Each point is reached from the start by the listed moves, each made once or not at all, plus a little noise. Say if it took an odd or an even number of moves. Then give how often each move was made.

Moves:
(1): [5.3 0.2 4.4 3.5]
(2): [-2.8  4.5 -2.8  3.0]
(3): [-0.5  3.5  3.1 -5.2]
Start: [ 0.2 -0.5 -3.1 -3.2]
Points:
[ 5.1  3.1  4.4 -4.9] -> even (1, 0, 1)
[-3.0  7.5 -2.9 -5.4] -> even (0, 1, 1)
[ 2.3  7.7  1.6 -2.0] -> odd (1, 1, 1)
[ 5.5 -0.4  1.1  0.2] -> odd (1, 0, 0)
[ 0.2 -0.4 -3.2 -3.3] -> even (0, 0, 0)

Moves:
(1): [ 1.5 -3.3  1.6  0.8  0.5  0.4  1.3  1.5]
(2): [ 1.3  0.1 -1.1  1.2 -0.2 -0.5 -3.6 -0.6]
(3): [-2.4  2.9  5.6 -0.3 -0.1  1.4 -2.3  1.6]
(4): [-4.9 -1.4  1.5  1.6  0.0 -2.2 -0.7 -6.0]
(5): [-0.1 -2.5 -0.4  0.2  2.8  2.4  0.0 -0.4]
(6): [ 0.1  2.5 -3.0  6.6  0.7  0.1  0.7  2.8]
(7): [ 1.0  1.0  1.9  2.0  2.4 -2.8  2.7 -1.6]
(8): [-2.7 -3.2 -0.7  0.2 -0.6 -3.3 -0.5  3.0]
Start: [0.9 0.2 2.0 0.7 0.9 1.3 0.9 0.2]
Points:
[-3.6 -4.2  9.5  4.4  3.8  2.6 -4.7 -3.7] -> odd (1, 1, 1, 1, 1, 0, 0, 0)
[0.1 2.3 6.2 7.6 1.8 3.1 0.5 6.2] -> odd (1, 0, 1, 0, 0, 1, 0, 0)
[-5.3  5.1  7.9 10.4  3.7 -2.4  1.2 -2.6] -> even (0, 0, 1, 1, 0, 1, 1, 0)
[-3.8  1.9  9.8 11.3  4.4 -1.8  2.4 -1.3] -> odd (1, 0, 1, 1, 0, 1, 1, 0)
[-6.9 -0.6  6.1 12.2  5.8 -3.8 -2.6 -1.0] -> odd (0, 1, 1, 1, 1, 1, 1, 1)

Moves:
(1): [ 2.8  0.4  0.8 -2.4 -0.2  3.2  1.3  0.8  1.3  0.2  0.1 -1.1  2.1 -2.6
  0.9  0.1]
(2): [-1.0  1.3  4.3 -6.6 -2.6 -0.6 -0.6 -2.8  3.3  1.6 -4.8  1.7 -1.7  0.4
 -0.7 -0.9]
(3): [-0.5 -0.4  5.7 -4.8  0.4  1.4 -2.1  0.9 -0.5  5.0  0.3  2.0 -3.1 -0.5
 -2.7 -1.7]
(4): [ 2.0  2.1  0.5  3.1  2.4 -2.9  2.4  1.6  3.9  3.3  1.9  2.7  2.8  0.6
 -0.6  3.6]
(5): [ 0.8  0.3 -1.7 -3.1  1.6 -2.9 -2.1  2.2  0.0  5.3  3.6  1.7 -4.1 -1.9
  2.8 -0.8]
(6): [-3.7  3.9 -1.6 -1.1  3.8  3.8 -3.7 -0.8 -1.4  0.2  1.7  0.0 -1.6 -1.3
  1.0 -0.4]
(7): [-2.6 -0.7 -0.5 -1.2 -2.0  1.3  1.4  1.6 -0.5 -2.1  0.1  0.5  0.8  0.8
 -0.7 -1.1]
(8): [-0.8 -1.0 -0.6 -0.4 -1.4  1.4 -2.1  1.0  1.1 -0.6 -0.8 -0.9 -0.2 -0.7
 -0.3  1.5]
(9): [ 1.0 -1.9  1.5  0.4  1.8 -0.5 -0.8 -1.6  4.5 -0.7  1.4  1.0  2.0  1.0
  0.9 -1.8]
(10): [-2.1 -1.5 -4.8  1.5 -4.3  3.8 -0.5  0.0 -1.5  3.7 -2.8  1.6  2.1 -0.9
  0.0 -1.6]
(11): [ 5.8  2.5  1.8 -2.9 -4.2 -1.6 -0.7  1.0  1.3  1.0  2.4 -0.1  3.5  3.6
 -1.8 -0.2]
(12): [ 1.8 -1.2 -0.1  1.1 -2.8  1.5  2.2 -1.4  1.2 -2.1 -2.3  5.4 -1.9 -0.2
 -0.6  0.3]
(13): [ 0.4 -0.7  3.0 -4.5 -2.1 -0.8 -0.9  2.6 -5.6 -1.3 -2.1  1.3  3.2  3.2
  3.8  0.8]
(14): [ 0.2  0.7  2.6  2.7 -3.4 -0.6  2.6  0.2  0.6 -0.5 -0.7  0.5  0.2  3.2
  1.8  0.8]
Start: [-1.2 -1.7 -1.8 -2.6  0.7  0.8 -0.2 -2.5  1.3 -2.6  0.9 -0.5 -0.9 -1.1
 -0.7 -3.0]
Points:
[ -2.1   1.9   1.9 -11.0   0.5   9.6  -3.8   2.4  -2.0   8.6  -0.6   5.8
   4.7  -2.7   1.6  -2.3] -> even (1, 0, 1, 1, 0, 1, 0, 0, 0, 1, 0, 0, 1, 0)
[  7.1  -0.5   8.6 -22.2  -8.4   1.2  -5.9   3.4   8.7  14.6   0.5   9.1
   6.0   1.1   1.4  -4.5] -> even (1, 1, 1, 1, 1, 0, 0, 1, 1, 1, 1, 0, 1, 0)
[-3.8  1.3  6.1 -6.7 -4.0  6.8 -0.4 -6.3 11.3  7.6 -4.6 14.5 -2.1  1.4
 -1.5 -4.5] -> even (0, 1, 1, 1, 0, 1, 0, 0, 1, 1, 0, 1, 0, 1)
[  2.7  -3.3   7.1 -13.0  -6.1   3.0   2.9  -1.1  10.2  -3.8  -5.6   9.8
   6.0   1.3   2.2  -0.2] -> even (1, 1, 0, 1, 0, 0, 1, 1, 1, 0, 0, 1, 1, 0)
[-2.9 -2.9  2.0 -4.4 -7.9  2.7  1.0 -6.1  8.5  1.9 -6.2  4.4  1.6  2.6
  1.7 -6.8] -> even (0, 1, 0, 0, 0, 0, 0, 0, 1, 1, 0, 0, 0, 1)
